Every row gives one point. The ring and each string are closed loops that go straight from each point to the next, and from the last back to the first. Before rounding, they use only three directions, however many columns there are. Count how often each string passes through the ring. Passing back the other way cancels.
(in the rows, 128 means zero)

Ring (8 x 4)
[[167 121  77 125]
 [159 116  57 152]
 [126 112  80 176]
 [104 122 124 174]
 [ 91 133 179 148]
 [ 99 130 210 106]
 [123 122 195  78]
 [152 121 141  86]]
String (26 x 4)
[[ 78 136 166 182]
 [ 73 107 180 156]
 [101 104 158 134]
 [123 127 136 138]
 [111 157 132 179]
 [ 93 137 125 200]
 [ 96  95 112 178]
 [115  93 109 153]
 [128 114 104 152]
 [138 138  96 162]
 [159 131  36 182]
 [170 107  23 162]
 [165  93  50 134]
 [142 105 103 125]
 [145 134 104 141]
 [164 151  70 155]
 [177 131  41 151]
 [166 151  56 166]
 [142 132  99 148]
 [139 105  90 143]
 [138  83  55 163]
 [125  88  54 185]
 [113  88 106 154]
 [115 109 126 146]
 [122 149 123 166]
 [ 98 149 140 187]]
Times through: 3
String (29 x 4)
[[ 68 137 249 118]
 [ 79 104 240  88]
 [108 105 180 101]
 [120 135 167 118]
 [125 139 161 119]
 [121 107 165  99]
 [124  98 212  43]
 [136  97 196  39]
 [140 100 163  68]
 [132 124 133 124]
 [147 136 123 120]
 [160 149 104 128]
 [138 128 121 131]
 [154 104  95 115]
 [171  89  54 118]
 [139 100 107 124]
 [140 138 107 148]
 [155 133  54 173]
 [151 109  32 183]
 [134  82  47 175]
 [125 102 101 151]
 [126 125 112 156]
 [124 148 103 183]
 [101 138 108 204]
 [112 153 125 182]
 [123 128 135 139]
 [106 111 155 134]
 [111 139 154 146]
 [ 96 154 185 149]]
Times through: 2

Ring (9 x 8)
[[134  94 118 131  73 139 158 142]
 [102 133  92 139  89 140 143 170]
 [ 90 182  96 134 115 150 135 174]
 [116 191 132 119 122 164 147 148]
 [144 171 169 104 121 165 155 107]
 [137 125 164 107 114 138 141  83]
 [128  91 149 114 103 120 131  79]
 [137  60 142 119  83 116 140  85]
 [151  60 142 122  68 130 159 104]]
String (29 x 8)
[[110 118 109 132  93 133 139 142]
 [126 124 124 126  92 144 150 138]
 [134 137 123 127  86 158 163 156]
 [122 155 112 131  93 160 159 170]
 [113 168 108 131 101 160 153 173]
 [ 58 208  60 148 121 148 123 212]
 [ 65 189  74 142 123 139 118 184]
 [105 158 115 127 111 145 137 146]
 [132 136 140 118 101 149 151 125]
 [ 89 171 107 129 122 139 125 147]
 [121 207 148 111 134 169 146 134]
 [164 212 196  92 133 191 171 106]
 [124 179 155 108 130 155 140 110]
 [117 136 132 120 109 138 137 119]
 [155 135 172 105 105 156 160  96]
 [169 131 199  93 114 156 159  62]
 [138 112 173 102 118 129 133  60]
 [ 90 103 118 125 116 103 106  93]
 [101 103 119 126 106 113 119 105]
 [ 96  79 115 127 103  99 110  92]
 [117 110 126 124  99 128 135 116]
 [147  92 152 115  88 137 153  98]
 [179  43 176 108  66 133 169  69]
 [179   7 165 114  51 120 167  68]
 [186  54 174 110  60 146 181  87]
 [156  89 150 117  78 144 165 110]
 [182  60 161 116  55 151 186 109]
 [159  59 129 129  51 141 175 135]
 [107  90  88 143  73 125 142 159]]
Times through: 3
String (29 x 8)
[[105 114 140 115 122 113 113  77]
 [127 106 162 106 118 121 125  62]
 [151  98 178 102 106 132 144  60]
 [149 108 161 110  96 143 154  93]
 [124 115 134 121  99 134 141 114]
 [100  85 113 129  99 106 118 104]
 [129  16 133 124  73  91 127  68]
 [189  10 176 110  50 126 174  64]
 [185  64 173 110  63 150 182  93]
 [151  95 145 119  79 144 163 116]
 [117 110 117 129  91 132 141 131]
 [101  99  87 142  80 124 137 158]
 [104 104  79 147  71 133 147 180]
 [115 116  88 144  70 145 158 184]
 [136 122 120 129  79 154 165 156]
 [129 123 129 124  92 145 152 133]
 [108 121 109 132  95 133 138 142]
 [ 97 108  87 142  85 125 134 159]
 [150  75 122 132  56 144 172 146]
 [199  51 168 115  42 159 200 113]
 [170  79 160 114  70 148 174 105]
 [126 102 129 124  91 131 143 117]
 [106  80 112 131  91 110 125 111]
 [109  47 120 127  88  93 117  83]
 [127  41 146 116  92  96 121  54]
 [140  71 164 108  99 115 133  57]
 [156 107 170 106  97 145 156  85]
 [128 117 143 117 104 134 140 103]
 [ 96 118 120 124 115 115 115 105]]
Times through: 5
